Every row gives one point. To make a cloud, some directions were put in groups of two or more. Within a group, all points are equally far from the middle, so they leave a hole (a ring in 2 directions, a hollow ball in 3). The other directions are filled evenly. Then the cloud was stretched, turned, moved and blurred a little. How many holes are there, and how many directions does each take, smallest first?
In the rows, 128 means zero.

Cloud (14 x 2):
[[ 84 165]
 [197  92]
 [ 98 125]
 [202  83]
 [190 110]
 [125  40]
 [ 86  97]
 [141  56]
 [149 121]
 [180 112]
 [124 176]
 [107 128]
 [ 98 131]
 [111 113]]
Holes: 0

Cloud (20 x 3):
[[ 85 194 141]
 [115 173  88]
 [222 128 127]
 [186  78 105]
 [118 170  80]
 [217 123 135]
 [ 77 165 135]
 [149  91 134]
 [116 101  85]
 [ 93 197 125]
 [182 163 112]
 [148 124  76]
 [168 146 157]
 [140 148 172]
 [188 113 117]
 [210 143 124]
 [143 120 135]
 [171  95  99]
 [225 141 113]
 [ 61 182 146]]
Holes: 0

Cloud (30 x 4):
[[100 132  58 129]
 [ 71 167  90  82]
 [159 180 129 186]
 [134 207 127 100]
 [132 121  82 100]
 [ 66 101 166 137]
 [ 56  97 139 108]
 [ 77 134 118  68]
 [103 141  58 172]
 [128 138 195 130]
 [ 83 153 134  66]
 [119  92 101 101]
 [171 201 111 101]
 [ 90  60 148 122]
 [ 61 171 113 112]
 [ 77 115 153  80]
 [132 211  88 115]
 [108 101  70 166]
 [157  73 147 217]
 [101 108 140  69]
 [148  72 151 106]
 [ 88  94 141  81]
 [ 64 110 137 176]
 [165 149  91  94]
 [137 192 142  83]
 [162  61 134 190]
 [ 68  80 102 160]
 [ 94  52 162 154]
 [150  82 106 130]
 [114  90 187 182]]
Holes: 1 (4)

Cloud (27 x 4):
[[187 191 109 153]
 [123  78 169 132]
 [187  87 108 126]
 [ 95 122 139 101]
 [152  75 147 106]
 [164 122 188  81]
 [124 159  80 108]
 [103 103 176 196]
 [213 172 149 167]
 [137  96 150 196]
 [ 95 113 108 163]
 [192 194 136 159]
 [186 157  94 182]
 [203 139  85 158]
 [118 135  83 170]
 [ 94 110 191 141]
 [148 129 196  90]
 [122  79 157 110]
 [202 111 166 160]
 [229 147 108 120]
 [115 154 212 204]
 [173 178  77  97]
 [ 92 130 108 159]
 [136  83 138  81]
 [183 118 100 178]
 [147  72 132 121]
 [179 191 164 123]]
Holes: 1 (4)

Cloud (49 x 6):
[[139 113  96 100 136  83]
 [ 61 157 104 174  97  75]
 [ 55 161  96 143  74 103]
 [160 118 167 102  68 146]
 [120  47 171  74 106 132]
 [101  93 215 105 151 167]
 [103 140  80 182 118  79]
 [ 68 137 158 165 172 163]
 [114 158 118 161  18 114]
 [112  38 161 113  76  91]
 [ 67 108 214 155 142 139]
 [ 97  45 176  99  69  77]
 [ 86  73 200 132 129 198]
 [ 93 152 165  87  55 140]
 [133 107  66 137 192 107]
 [ 20 132 147 170 114 130]
 [ 76 133 142 179 150  97]
 [170  98 174 157 107  85]
 [ 87 116  95 125  69  55]
 [117 111 109 163 198 107]
 [146 154 163  97 119 153]
 [150 103 167 185 100 163]
 [123  43 171 123  72 112]
 [111 103 200 143 124  80]
 [157  95  76 174  73 104]
 [ 86 112 202 125 107 186]
 [ 75  85  87 176 152 170]
 [ 78 133 115  79  99 106]
 [ 94  61 226  92  96 147]
 [ 84  75 192 169 107 154]
 [ 92 129 166 185 145 109]
 [133  83 177 180 147 132]
 [153 137 173 178 155 159]
 [ 88 159 153 145 163  99]
 [ 97  51 138  58 168 167]
 [116  87 161  68 138 113]
 [175 121 154 194  96  79]
 [ 69 192  93 137  73  85]
 [140 143 143  80 108 104]
 [165  68 123 183 175 107]
 [142 133 109 101  60 122]
 [149  70  94 119 103  79]
 [139  66 151 160  70  93]
 [ 91  99 175 176 167 130]
 [120 114 162 168 194 188]
 [179 134 163 141 159 114]
 [ 95 151  82 119  70  87]
 [105 107 162 175 119  70]
 [ 76 140 167 139 179 128]]
Holes: 1 (4)

Cloud (83 x 8):
[[ 52 152 171 114  83  59 137 199]
 [109  72 181  87 167  80 190 120]
 [ 91  96 129  85 109 113 204 122]
 [107 132  77 143 136 100 171 135]
 [ 62  81 182  86  65  68  94 134]
 [ 84  70 204 121 164  73 165 151]
 [ 57 194 132 129 107 110 157  84]
 [122  86 155  67  88 120 191 113]
 [132 135 148 144  78 114 106 163]
 [100 106 139  97  70  53  78 128]
 [103 176 181 122 105 109 187 167]
 [106 152 150 105  64 114 152 111]
 [134 100 142 110  92 132 119  71]
 [ 33 153 115 161 107  95 174 166]
 [104 128 198 158 150 132 155  52]
 [136 120  84 119 201 146 164  98]
 [ 80 107 102  88 145  86 156 152]
 [119 178 140  92 147  59 133 198]
 [109  98 191  58  98 110 147 103]
 [ 83 132  93 103  54 115  92 164]
 [158 140 132  85  73  63 118 131]
 [111 173  79  97 130 110 111  74]
 [101  65 120  66  87 113 150  85]
 [ 96 124 157  42 153 114 154 109]
 [ 73 152 128 181 174  48  62  67]
 [ 94  92 137  57  92  90 157  93]
 [ 85 108 118 112  59 146 127 146]
 [ 71 124 156  22  38 102 120 122]
 [ 88 161 149  96  30 102 168 111]
 [ 96  86 105 214 166 130 123 170]
 [118 189 137  96  85 137 132 179]
 [ 55  96 134 149  67 152 137 100]
 [137 164 127 119  60 114 179 203]
 [119  96 127  54  82 139 177 122]
 [165 119 120 147  95 184 108 132]
 [ 91 135 107 125  86 190 139 137]
 [ 96 137 186 185 162  51 203  86]
 [108  57 127 157 145  93 159  81]
 [101  92 152 113 150 117 143 136]
 [ 41 169 171  90  71 114 123 173]
 [114  33 140  82 104 107 118 115]
 [ 46 136 153  62  23 143 132 167]
 [ 62 125 163 195 150  76 139 129]
 [ 75 146 116 123  64  76 133  92]
 [ 84  97 219  91 124 135 136  88]
 [ 88 183 161  44  52 126 153 139]
 [ 81 140 134  43  61  87 135 133]
 [ 81 122 172  85  64  83 172 108]
 [ 21 131 142  23  45  65 131 144]
 [111  83 130 155 163 133  78 143]
 [153 161  98 142 219 160 158 162]
 [ 97 127 158 145 113 167 148 110]
 [109 104 147 170 138 153 147 108]
 [ 92 135 122 106 124  81 111 158]
 [ 73  90 137 144  88  57 158 118]
 [ 77  71 111 145 118 131  72  85]
 [ 55 114 173 156 125  96 187 170]
 [113 128 143 118  65 121 161 103]
 [124 164 148 129 118 129 150 180]
 [126  87 169 109 177 104 121  92]
 [107 121 180 191 185 104  99 201]
 [ 33 155 171 172 133  60 141  93]
 [ 85  92 184  73  61  89 117 129]
 [ 93 131 131  88  30 103 176 193]
 [ 69 162 148  74  47 129 134 186]
 [101 105 119 138  87  16  83 155]
 [ 10 169 171 109 108 108 136 152]
 [ 80 117 103  73  84  81 116 106]
 [ 48 111 152 168 169 127 114 109]
 [ 72 120 125 176 141 166 165 107]
 [ 77 161  69 164 149 121 137 190]
 [ 52  79 147 170 196  81 170 130]
 [108  99  58  89 104 148 104 125]
 [116 130 118 229 184 152 146 107]
 [110 201 134 116  42 146 135 145]
 [ 73 117 124  96 128 130 154 109]
 [ 51 132  99  81  63  95 129  79]
 [ 75 156 155 139 164  57 105 183]
 [ 73 143 144 124  99  71 115 108]
 [ 96 131 149  75 128 119 168 211]
 [ 45 144 218 133 122  62 163 187]
 [123 116 119  69  77 186 149 128]
 [152 132 107 157 110 140 112 100]]
Holes: 0
